Every row gives one point. Before rounding, the points of a table are all equally far from one centre. They may lie mostly on one side of it. Write the centre, to within rounding.
In the rows, 100 means zero.

Points:
|  59 | 121 |
|  58 | 124 |
|  57 | 143 |
|  64 | 169 |
|  81 | 187 |
|  62 | 115 |
|  57 | 130 |
|  75 |  96 |
|  65 | 109 |
Centre: | 116 | 139 |

Points (10 x 4):
|  95 | 118 |  74 |  60 |
| 111 | 195 | 109 |  92 |
|  56 | 148 | 126 |  53 |
|  85 | 111 | 171 |  89 |
|  69 | 133 | 106 |  45 |
|  73 | 187 | 152 | 114 |
|  72 | 123 | 144 |  53 |
|  70 | 178 | 137 |  67 |
|  54 |  98 | 141 | 136 |
|  57 |  91 |  85 |  89 |
Centre: |  87 | 137 | 114 | 107 |

Points:
|  73 | 168 | 132 | 123 | 108 | 118 |
|  62 | 135 | 149 | 115 | 149 | 150 |
|  70 | 160 | 115 | 114 | 138 | 157 |
|  70 | 164 |  99 | 115 | 135 | 136 |
|  88 | 144 |  96 | 122 | 143 | 172 |
|  45 | 108 |  97 | 105 | 113 | 170 |
| 104 | 159 | 117 | 132 | 125 | 165 |
|  75 | 129 | 119 | 121 | 165 | 164 |
|  88 | 127 | 122 | 138 | 164 | 173 |
Centre: |  72 | 115 | 114 | 151 | 116 | 135 |

Points (12 x 9):
|  68 |  63 | 104 |  70 | 140 | 112 | 107 |  49 | 141 |
|  85 | 134 | 153 | 109 | 168 |  55 |  96 | 118 | 124 |
| 101 | 116 | 135 | 108 | 183 |  72 | 161 |  78 | 104 |
|  65 | 126 | 170 |  80 | 137 |  92 | 130 |  43 | 103 |
| 133 | 123 | 158 | 148 | 113 |  94 | 133 |  78 | 133 |
|  89 | 110 | 103 | 124 | 169 |  28 | 110 |  69 |  89 |
| 148 |  61 | 145 | 131 | 167 | 111 |  92 |  66 |  98 |
|  99 | 100 | 108 | 122 | 195 |  72 | 107 |  52 |  84 |
|  73 |  99 | 156 | 118 | 175 |  66 | 118 |  65 | 131 |
|  82 | 104 | 129 |  84 | 154 |  40 | 159 | 102 | 123 |
|  69 |  99 | 148 | 150 | 165 |  98 | 120 |  81 | 111 |
| 101 |  81 | 146 | 101 | 123 |  34 |  93 |  51 | 150 |
Centre: | 109 |  98 | 123 |  92 | 123 |  87 | 104 |  86 |  97 |

Points, 18 rows:
|  55 |  82 |  70 | 126 |  86 | 142 |  43 | 156 | 106 | 115 | 147 | 174 |
|  47 |  76 |  77 | 136 | 126 | 147 |  72 | 117 | 122 | 115 | 135 | 151 |
|  69 | 128 | 130 | 136 | 125 | 138 |  69 | 136 | 180 |  60 | 128 | 129 |
|  66 |  75 | 103 | 145 | 117 | 159 | 106 | 144 | 156 |  62 | 122 | 124 |
|  83 | 102 |  89 | 148 | 106 | 104 |  60 | 120 | 106 | 154 | 109 | 147 |
|  72 | 123 | 107 | 127 | 107 | 160 |  49 | 151 | 134 |  80 | 138 | 182 |
| 118 | 103 |  45 | 134 | 100 | 121 |  62 | 130 |  92 |  74 | 178 | 152 |
|  65 |  93 | 142 |  85 | 100 | 122 |  71 |  88 | 110 |  79 | 145 | 188 |
|  88 | 129 | 120 | 133 |  78 | 120 |  61 | 153 | 156 | 105 | 135 | 195 |
|  53 |  90 | 132 | 157 |  54 |  61 |  37 |  94 | 140 |  86 | 143 | 152 |
|  82 | 120 |  54 |  75 | 113 | 130 |  76 | 140 | 156 |  97 | 132 | 158 |
| 112 |  95 | 101 | 146 | 139 | 118 |  55 | 133 | 122 |  89 | 156 | 135 |
| 106 |  99 | 124 | 109 |  93 | 137 |  60 | 111 | 150 | 130 | 144 | 174 |
|  73 | 108 |  69 | 110 | 103 | 107 |  59 | 116 | 145 | 120 | 130 | 185 |
| 107 |  63 | 132 |  94 |  88 |  80 |  99 | 129 | 121 | 112 | 144 | 164 |
|  60 |  45 |  66 | 114 |  69 | 115 | 105 | 143 | 105 | 100 | 174 | 167 |
|  52 | 115 |  66 | 136 | 119 | 117 |  66 | 113 | 123 |  84 | 142 | 187 |
|  94 | 107 |  93 | 131 | 135 |  88 |  69 | 162 | 138 |  90 | 135 | 148 |
Centre: |  67 | 126 | 104 | 115 |  53 | 117 |  90 | 122 | 111 |  86 | 145 | 109 |

Points (19 x 14):
|  74 |  96 |  65 | 173 |  54 | 117 |  39 | 156 | 146 | 113 |  69 | 117 |  56 |  84 |
|  94 |  69 |  86 | 165 |  49 | 142 |  67 | 169 | 102 | 132 |  87 |  92 |  46 |  61 |
|  79 |  77 |  59 | 140 |  55 | 162 |  61 | 143 |  78 | 119 |  49 |  94 |  75 |  95 |
|  87 | 127 |  77 | 155 |  58 | 114 |  65 | 183 |  98 | 116 |  77 | 113 |  68 |  67 |
|  87 |  90 |  94 | 164 |  73 | 156 |  58 | 171 |  86 | 120 |  66 | 111 |  44 |  71 |
| 108 |  89 |  78 | 129 |  69 | 147 |  29 | 164 |  98 |  91 |  80 |  85 |  42 |  93 |
| 139 |  93 |  76 | 158 |  64 | 154 |  53 | 126 | 108 | 124 |  34 | 139 |  14 | 111 |
|  62 |  94 |  77 | 151 |  65 | 132 |  57 | 132 | 142 | 146 |  70 | 126 |  70 |  50 |
| 136 | 102 |  81 | 156 |  61 | 144 |  60 | 137 | 106 | 141 |  67 | 109 |  23 |  48 |
|  64 |  78 | 109 | 162 |  67 | 113 |  98 | 122 |  97 |  45 |  85 | 111 |  75 |  62 |
|  72 |  74 | 139 | 180 |  71 | 108 |  70 | 158 |  93 |  93 |  61 |  97 |  59 |  85 |
|  57 |  79 |  92 | 133 |  60 | 115 |  82 | 195 |  88 | 115 |  92 | 108 |  39 |  85 |
| 116 |  74 |  90 | 155 |  92 | 121 |  22 | 172 |  70 |  75 |  61 | 121 |  59 | 116 |
|  96 | 119 |  79 | 160 |  42 | 133 |  66 | 161 | 109 | 100 | 106 | 151 |  58 |  85 |
|  90 |  72 |  78 | 121 |  40 | 108 |  46 | 185 | 121 | 108 |  64 | 106 |  30 |  87 |
| 114 | 107 |  47 | 149 |  64 | 132 |  46 | 174 | 143 |  81 |  79 | 106 |  63 | 101 |
| 127 |  57 |  26 | 148 |  32 | 120 |  60 | 137 |  67 | 109 |  57 | 113 |  71 |  89 |
|  66 | 102 |  86 | 130 |  55 | 130 |  89 | 163 |  95 |  65 |  81 | 135 |  40 |  66 |
|  82 |  99 |  84 | 167 |  63 | 165 |  72 | 154 |  98 |  97 |  46 | 131 |  41 |  92 |
Centre: | 114 |  70 |  77 | 134 | 102 |  95 |  97 | 123 | 110 | 113 |  76 | 124 |  60 | 101 |

Points, 23 rows:
| 130 |  72 | 127 |  79 |  90 | 106 | 132 | 125 | 137 | 137 | 143 | 115 |  81 | 163 |  87 |  97 | 155 | 103 |   5 |  82 |
| 140 |  98 |  92 | 100 |  81 | 149 | 115 |  74 | 145 | 115 | 122 | 119 | 116 | 108 | 152 | 107 | 147 | 116 |  49 |  71 |
| 126 |  79 | 119 |  83 |  80 | 137 |  97 | 131 | 127 | 144 | 138 | 120 | 124 | 116 | 145 | 119 | 159 | 119 |  41 | 113 |
| 112 |  93 | 104 |  74 | 104 | 129 | 124 |  89 |  92 | 133 | 112 | 104 | 116 | 170 | 130 |  77 | 158 | 172 |  56 | 107 |
| 107 |  99 | 155 |  71 | 111 | 127 | 113 | 127 | 109 | 129 | 117 |  95 | 128 | 133 | 112 |  98 | 150 | 131 |  71 |  56 |
| 144 |  49 | 137 |  66 | 115 | 147 | 123 | 132 | 132 | 124 |  81 | 106 |  84 | 149 | 119 | 125 | 144 | 132 |  36 |  96 |
| 151 | 101 | 136 |  69 |  86 | 149 | 124 | 130 | 136 | 142 |  97 |  98 | 122 | 139 | 130 |  95 | 143 | 146 |  44 | 114 |
| 127 |  73 | 139 |  76 |  99 | 140 | 111 | 107 | 162 | 130 | 100 | 104 |  62 | 134 | 139 |  94 | 176 | 138 |  30 |  87 |
| 102 |  81 | 118 |  90 | 121 |  95 | 149 | 122 | 126 | 152 | 110 | 123 | 108 | 121 | 104 |  77 | 129 |  94 |  13 | 110 |
| 127 |  97 | 125 |  83 |  69 | 131 | 111 | 104 | 144 | 178 | 119 | 111 |  97 | 129 | 108 | 115 |  90 | 118 |  47 | 111 |
| 155 |  90 | 120 |  94 |  93 | 165 | 113 |  94 | 129 | 115 | 123 | 109 | 129 | 109 | 132 |  90 | 112 | 118 |  47 | 117 |
| 135 |  89 | 142 |  96 | 133 | 138 | 103 | 126 | 131 | 164 |  98 | 119 |  93 | 141 | 111 |  90 | 129 | 156 |  67 | 127 |
| 104 |  94 | 147 |  64 |  78 | 157 | 113 | 144 | 124 | 138 |  95 |  87 | 113 | 148 | 114 | 106 | 154 | 136 |  47 |  98 |
| 139 |  86 | 130 |  91 |  85 | 169 | 139 | 107 | 133 | 114 | 132 | 107 |  98 | 131 | 133 | 114 | 160 |  91 |  52 |  69 |
| 143 |  86 | 110 |  68 |  80 | 139 | 112 | 114 | 138 | 101 | 133 |  94 | 133 | 132 | 117 | 136 | 165 | 121 |  20 |  89 |
| 136 |  86 |  95 |  88 | 118 | 158 | 134 | 119 | 133 | 120 | 125 | 108 |  98 | 130 | 120 | 133 | 117 | 130 |  17 | 112 |
| 148 | 130 | 142 | 121 | 130 | 103 | 133 | 108 | 159 | 125 | 102 | 118 | 129 | 130 |  72 | 107 | 126 | 124 |  55 | 104 |
| 151 |  94 | 124 |  62 | 106 | 152 |  94 | 111 | 140 | 151 | 113 | 131 | 103 | 122 | 114 |  97 | 125 | 135 |  18 | 108 |
| 135 | 103 | 111 | 119 | 100 | 109 | 126 | 158 | 129 | 109 |  92 | 132 | 116 | 104 |  97 |  90 | 124 | 128 |  16 | 112 |
| 145 |  92 | 107 |  71 |  84 | 159 |  97 | 149 | 146 | 122 |  96 |  92 | 102 | 130 |  92 | 114 | 106 | 123 |  15 | 113 |
| 141 |  96 | 136 |  82 |  80 | 139 | 126 | 102 | 123 | 162 | 123 | 102 | 114 | 139 | 121 | 128 | 115 | 111 |  44 |  82 |
| 147 |  90 | 129 |  89 |  98 | 161 | 115 | 140 | 149 | 136 | 110 | 120 | 118 | 112 |  84 |  87 | 160 | 116 |  38 |  88 |
| 113 |  93 | 138 |  60 |  86 | 164 |  88 | 112 | 111 | 132 | 130 |  95 | 116 | 134 |  82 |  90 | 124 | 110 |  23 | 133 |
Centre: | 121 | 106 |  98 |  78 |  95 | 107 | 101 | 104 | 125 | 103 |  98 | 111 |  80 | 140 |  96 | 100 | 144 |  99 |  75 | 113 |

Points:
| 120 |  90 |  72 | 109 | 148 | 109 |  91 | 127 |  98 | 129 |  73 |  79 |  87 | 115 | 108 | 116 |  87 |  97 |  98 | 112 |  87 |  94 | 113 | 195 |
| 145 | 137 |  66 | 101 |  96 |  97 |  52 | 134 | 112 | 126 |  74 |  64 |  63 | 114 |  90 | 106 | 141 |  75 |  54 | 185 |  97 |  81 |  72 | 160 |
| 131 | 135 |  85 | 113 | 103 | 105 |  81 | 159 |  86 | 114 |  74 |  54 |  84 | 102 |  92 |  79 | 114 |  57 |  79 | 159 | 104 |  68 |  64 | 164 |
| 125 | 143 |  83 |  64 | 135 | 101 |  73 | 117 |  91 | 125 |  99 |  74 |  96 |  81 | 116 |  76 | 124 | 101 |  56 | 160 |  94 | 117 |  99 | 160 |
| 141 | 113 |  54 | 108 | 174 |  85 |  89 | 148 | 117 | 133 |  74 |  34 |  95 | 151 |  83 |  79 | 122 |  89 |  61 | 160 |  94 |  65 |  70 | 134 |
| 127 | 149 |  55 | 101 | 131 | 103 |  62 | 106 |  65 | 151 |  79 |  82 | 112 | 126 | 104 | 124 | 140 |  61 |  85 | 173 |  87 |  91 |  47 | 138 |
| 159 |  93 |  44 | 101 | 145 |  80 |  93 | 135 |  80 | 113 | 106 |  22 |  95 | 151 |  84 | 134 | 137 |  79 |  86 | 146 |  80 |  70 | 117 | 156 |
| 149 | 128 |  50 |  65 | 157 | 110 |  48 | 115 | 104 | 124 |  99 |  44 |  74 | 144 |  82 | 110 | 102 |  93 |  82 | 150 |  66 |  88 | 118 | 155 |
| 137 | 138 |  77 |  93 | 113 | 117 |  51 | 129 | 116 |  92 |  61 |  76 |  83 | 117 |  93 |  94 | 140 |  88 |  35 | 172 |  94 |  90 |  93 | 154 |
| 127 | 124 |  79 | 111 |  96 |  68 |  65 | 123 | 106 |  84 |  81 |  65 |  64 | 117 | 117 | 115 | 139 |  57 |  82 | 161 | 123 |  85 |  67 | 191 |
| 138 |  97 |  71 | 116 | 114 | 112 |  84 | 140 |  96 |  82 | 106 |  61 | 101 | 113 |  93 |  84 | 124 |  59 |  50 | 175 | 111 |  60 |  86 | 162 |
| 122 | 117 |  79 | 108 | 114 | 104 |  68 | 157 | 109 | 124 |  52 |  35 |  89 | 114 | 109 |  88 | 133 |  51 |  63 | 167 | 102 | 112 |  69 | 164 |
| 134 | 130 |  75 |  98 |  81 | 122 |  87 | 118 |  79 |  94 |  81 |  47 |  81 | 145 | 123 | 108 | 134 | 128 |  64 | 181 |  78 |  91 |  61 | 131 |
| 145 | 124 |  72 | 111 | 141 | 103 |  90 | 143 | 100 | 132 |  83 |  65 |  64 |  99 |  96 |  96 |  95 | 104 |  78 | 180 | 113 |  71 |  45 | 149 |
| 131 | 149 |  68 |  82 | 105 | 101 |  91 | 120 |  81 | 118 |  60 |  75 |  84 |  78 |  96 | 116 |  90 |  79 |  85 | 186 |  69 |  78 |  95 | 100 |
| 129 | 129 |  84 | 107 | 168 |  90 |  66 | 133 | 102 | 117 |  78 |  52 |  87 | 131 |  66 |  96 | 136 |  87 |  87 | 158 | 127 |  58 |  72 | 159 |
| 148 | 117 |  75 |  94 | 127 | 103 |  91 | 141 |  82 | 103 |  78 |  35 |  90 | 132 | 109 |  79 | 132 |  87 |  90 | 177 | 114 |  56 |  68 | 151 |
|  96 | 171 |  59 |  78 | 140 |  82 |  88 | 108 |  94 |  97 |  81 |  62 |  78 | 138 | 100 |  92 | 108 | 101 |  82 | 155 | 127 |  55 |  52 | 154 |
| 151 | 121 |  29 |  95 | 115 | 120 |  68 | 128 | 100 | 130 |  69 |  29 | 106 | 112 |  91 | 123 |  95 | 114 |  97 | 160 |  75 | 113 |  77 | 155 |
| 171 | 104 |  62 |  98 | 115 |  81 | 115 |  97 |  78 |  96 |  82 |  86 | 101 | 133 |  77 | 123 | 114 |  61 |  73 | 188 |  70 | 116 |  76 | 173 |
| 160 | 108 |  67 | 108 |  91 | 113 |  70 | 126 |  97 |  84 |  40 |  84 |  58 | 100 |  90 | 144 |  96 |  75 |  84 | 162 | 127 |  79 |  54 | 150 |
| 175 | 105 |  45 | 128 |  90 | 113 |  74 | 108 |  81 | 123 |  56 |  53 |  88 |  95 |  95 |  94 | 126 |  90 |  91 | 149 |  79 | 101 |  57 | 161 |
| 131 | 139 |  62 | 124 | 125 | 123 |  74 | 115 | 101 | 110 |  88 |  75 |  56 | 135 |  90 | 103 | 152 |  82 |  82 | 170 | 100 |  94 |  60 | 168 |
| 148 | 148 |  34 |  95 | 110 |  76 |  77 | 139 | 100 | 106 |  66 |  77 |  87 | 129 | 100 |  88 | 130 |  89 |  67 | 187 | 112 |  98 |  74 | 168 |
| 160 | 124 |  50 | 100 | 138 |  82 |  48 | 134 |  92 | 118 |  74 |  26 |  72 | 101 | 130 |  88 | 108 | 111 |  59 | 147 | 106 |  76 |  70 | 157 |
| 135 |  92 |  47 | 111 | 129 | 104 |  76 | 115 | 111 |  95 |  84 |  34 |  67 | 141 | 113 | 106 | 102 |  58 |  85 | 152 | 104 |  48 |  68 | 178 |
| 151 | 123 |  40 | 129 | 114 | 110 |  59 | 107 |  88 | 108 |  84 |  70 |  69 | 148 | 106 | 102 | 124 | 111 |  79 | 159 | 102 |  79 |  71 | 185 |
Centre: | 131 | 106 |  73 |  99 | 105 |  74 |  85 | 100 |  96 | 117 |  91 |  65 |  87 | 140 |  90 | 111 |  97 |  78 |  67 | 115 | 119 | 113 |  84 | 104 |
